Each row is a point. To make a cloud, some directions were put in groups of two or more. Within a group, all points are equally far from the middle, so they leave a hole (a ring in 2 directions, a hollow ball in 3). The other directions are filled evenly. Then the cloud was stretched, turned, moved and blurred a little. How many holes are there, and how many directions does each take, smallest first?

Cloud (14 x 2):
[[ 17 -34]
 [ 60  19]
 [-18  -5]
 [-29 -17]
 [  0   9]
 [ -9  38]
 [-26  14]
 [-13   5]
 [ 36 -34]
 [ -2   6]
 [ 27   9]
 [-15  -1]
 [ 33 -17]
 [ 17  10]]
Holes: 0

Cloud (14 x 2):
[[ 16 -23]
 [-35  51]
 [ 38  32]
 [ -9  60]
 [ 25  50]
 [-48  38]
 [ 41  11]
 [-55  23]
 [-12 -29]
 [ 24 -17]
 [-52  31]
 [-30  53]
 [-52  -3]
 [ -7 -28]]
Holes: 1 (2)

Cloud, 21 rows:
[[ 13  16  26]
 [ 14  22 -20]
 [  4  32 -24]
 [ -6  54 -13]
 [-27 -55   6]
 [-47  28  20]
 [-16 -15  36]
 [ 14  18  25]
 [-40 -25   3]
 [-24 -32  23]
 [-10  27 -31]
 [ -8 -25  28]
 [-40 -34   0]
 [  5  -9 -52]
 [ 17  20 -17]
 [ -7   8  46]
 [-21 -38  20]
 [ 19 -46 -12]
 [ 18  12 -22]
 [-17 -60   6]
 [ 10  24 -25]]
Holes: 1 (2)

Cloud:
[[ -2 -60   1]
 [ 18 -56  -1]
 [-15  22 -28]
 [-39 -25  31]
 [ 37  -9 -23]
 [-19 -50   3]
 [ 37 -26  27]
 [ 38  25  11]
 [ 13 -42 -10]
 [ 27 -43  -6]
 [-30  -7  37]
 [ -9 -16  49]
 [ 51  49 -13]
 [-37 -37  19]
 [  6 -24 -19]
 [-16  -6 -17]
 [-33 -24   9]
 [-10  13  33]
 [  5  41  18]]
Holes: 1 (2)

Cloud (31 x 4):
[[ 19  21 -60 -17]
 [ 34  53 -33   9]
 [-30  37 -16   2]
 [ 19  14 -45  49]
 [ 38   5  11  19]
 [-24  21  10 -35]
 [ 23  31 -18  43]
 [-24   2 -41  -6]
 [ 31  43 -20  -2]
 [ 39  25 -33  23]
 [-35  50  16 -19]
 [-31  39 -16 -16]
 [ -5   7 -14 -35]
 [ 43 -30 -50   1]
 [ 31 -11 -56 -11]
 [-23 -24  -3 -18]
 [ 45 -12 -54  15]
 [ -2  28  30  29]
 [-28  33  22   4]
 [ 39   1 -31  36]
 [ -7  53 -41  41]
 [ 33  37 -40  41]
 [ 26  44 -34 -10]
 [ 29 -18  10  34]
 [-26  24 -34   6]
 [ 38  27 -32  29]
 [-19 -14   9 -36]
 [ 30 -23 -58 -15]
 [ 45 -35  -1  10]
 [  8  18  -2 -33]
 [ 35   4 -33  -5]]
Holes: 1 (2)

Cloud (32 x 4):
[[ 32 -45 -25  -2]
 [  0  30  29   8]
 [-15  15  -8  29]
 [-10   2  -3 -60]
 [ 37  14   8 -41]
 [ 31 -14 -39  35]
 [ 12  23   4 -51]
 [-12  33 -29 -37]
 [ 15  29  29 -24]
 [ 33   0  28  14]
 [-18  -2 -45 -43]
 [-16  -6  -3 -59]
 [ 26  24 -23 -54]
 [ 36 -40  14  -7]
 [ 30  20  10  19]
 [ 12  24  36 -33]
 [ 49   6  -8  20]
 [-11  35 -53   6]
 [-28  23   8 -39]
 [ 49 -26 -11 -34]
 [ 25  23  12 -43]
 [  5  -9  49  29]
 [ 28 -28  19 -46]
 [-15  39 -27  -6]
 [ 13 -46  -2 -42]
 [ 11  41 -29  19]
 [ 46 -13 -24  26]
 [ -3  -8 -60  26]
 [ 33 -42 -54   1]
 [-58   5  22 -16]
 [-28 -23 -36   1]
 [ 26   3  11 -54]]
Holes: 1 (3)

Cloud (52 x 6):
[[  5  -5 -26 -37   8   9]
 [ 30   7 -15  17  19 -10]
 [  9 -24  24 -37   4 -11]
 [ -6 -15  34   5  27  32]
 [-11   5 -18  30 -16  -8]
 [ 28 -23  22 -31  12   1]
 [ 26  41   7   4  17 -10]
 [-18  26   5  -8  -4  57]
 [  4   1  13  33  12  -4]
 [  7  11  -4 -13 -18 -30]
 [-37   5 -20  34  -5  27]
 [ -8 -14 -10 -36  17  33]
 [ 35  22 -17   9   9  20]
 [  9  -7 -47  18  -8  17]
 [-18 -23 -25  -2 -11  -3]
 [-12   1   1 -33 -16  19]
 [ -9 -33   4   5  36  41]
 [ -8 -12 -10 -28 -16  17]
 [ -1  -3 -20  24  -9  60]
 [ 15  30 -14 -11 -29  -4]
 [-27  37   7 -21 -13   9]
 [  8 -29  30 -15  24  29]
 [-22  25  10  32 -11   5]
 [-27 -39  10 -13  -1   9]
 [ 16 -35  12   3  25  29]
 [ -6   6  12  19  27 -12]
 [-17 -25  13 -27  42   6]
 [ 13  46  29   2  -8 -13]
 [  7  34 -37  12 -18  -1]
 [-11  22 -32  15  17   3]
 [-24   3  34  -6  26  -7]
 [ -7  28  40 -24  12 -17]
 [-15  -1  29 -30  16 -25]
 [-21   1   7  20   1 -18]
 [-40   9 -19  16  13  31]
 [ 23  28   8  -6  15  36]
 [ 27  18  28 -21 -15  -3]
 [ 13  44 -29   2 -21   2]
 [ 21 -37  18 -27  21  10]
 [  9 -16 -48   5   9   5]
 [ 31  20  10  10 -15 -15]
 [ 21  18  22 -31 -12 -22]
 [ 10  16 -35  18 -25   2]
 [ 15 -18  -8 -21  17  42]
 [ 20  48 -23  -8 -11  14]
 [ -6 -13 -35 -21  19  -4]
 [ 13  21  -9   6 -24 -23]
 [ -5  25  19  21   4 -17]
 [ -5 -10  -1 -17  -9 -28]
 [ 17 -41  -2   3  16 -16]
 [ 20  21  38 -39   8 -11]
 [-31 -25 -29  22  13  43]]
Holes: 2 (2, 4)

Cloud (50 x 6):
[[-14  30 -11  12 -13 -38]
 [  8 -16  35 -28 -20  18]
 [-30  -2  40  -5  -3 -11]
 [-15 -17  -1  19  15   0]
 [-24 -16  18 -23 -24  18]
 [ -1 -15 -12  21 -10 -29]
 [  9   7  -1  41  13 -28]
 [-30  -9  32   3  37   5]
 [ -2  31   8 -13 -28 -15]
 [  5 -21  24   8  33  -7]
 [ 12   5   3 -20 -13   8]
 [-34 -30  42 -11  -4 -17]
 [-20  34   0  -4 -15  20]
 [ 13  15  14  12  -5 -36]
 [  9   2  60  16 -23  19]
 [  8  23 -10  18 -26 -56]
 [ -4  30   7 -30 -19  -4]
 [-16  -4  18   0 -36  33]
 [-40  36  12 -10   7 -29]
 [  5  17   2  -7   8 -20]
 [-34 -13   8  -6   2 -16]
 [ -6 -34  27 -24 -24  29]
 [  5  17 -20  11 -41 -34]
 [ 24  20 -27  37 -15  -1]
 [  1 -24   6  39 -15 -23]
 [ 19   0  14   9  22 -23]
 [-11 -20 -11 -12  14 -24]
 [ 17 -18  44   4 -13 -49]
 [ 15   0 -13   5 -27  23]
 [ -1 -23  26   3 -15  28]
 [ 31 -17   2   0 -26  15]
 [ 22 -14  36 -13 -14  -8]
 [  1  14 -28  26 -17 -22]
 [  4  34 -13  -3  -6  24]
 [ -9 -14  12  36  11 -12]
 [-12  30 -19   6  25  10]
 [ 36 -23  11   3   3  24]
 [-27  11   7  -2  -5 -20]
 [ 20  -9  -3  23 -21 -24]
 [ -8  34  14 -18   5  23]
 [ 33  21   1  19  13 -43]
 [ 11  39  20  33 -25  -4]
 [  6  16 -18  43 -10 -35]
 [ -8 -18  10   8  -6  21]
 [  9  -1  23  30  -4 -45]
 [ 17 -11  -7 -11  12  -8]
 [  8 -12  -4 -17 -11  19]
 [ 19 -15   3  33  16 -36]
 [-20   8  -8  -8   9   0]
 [ 22  26 -26  46 -24  -2]]
Holes: 0
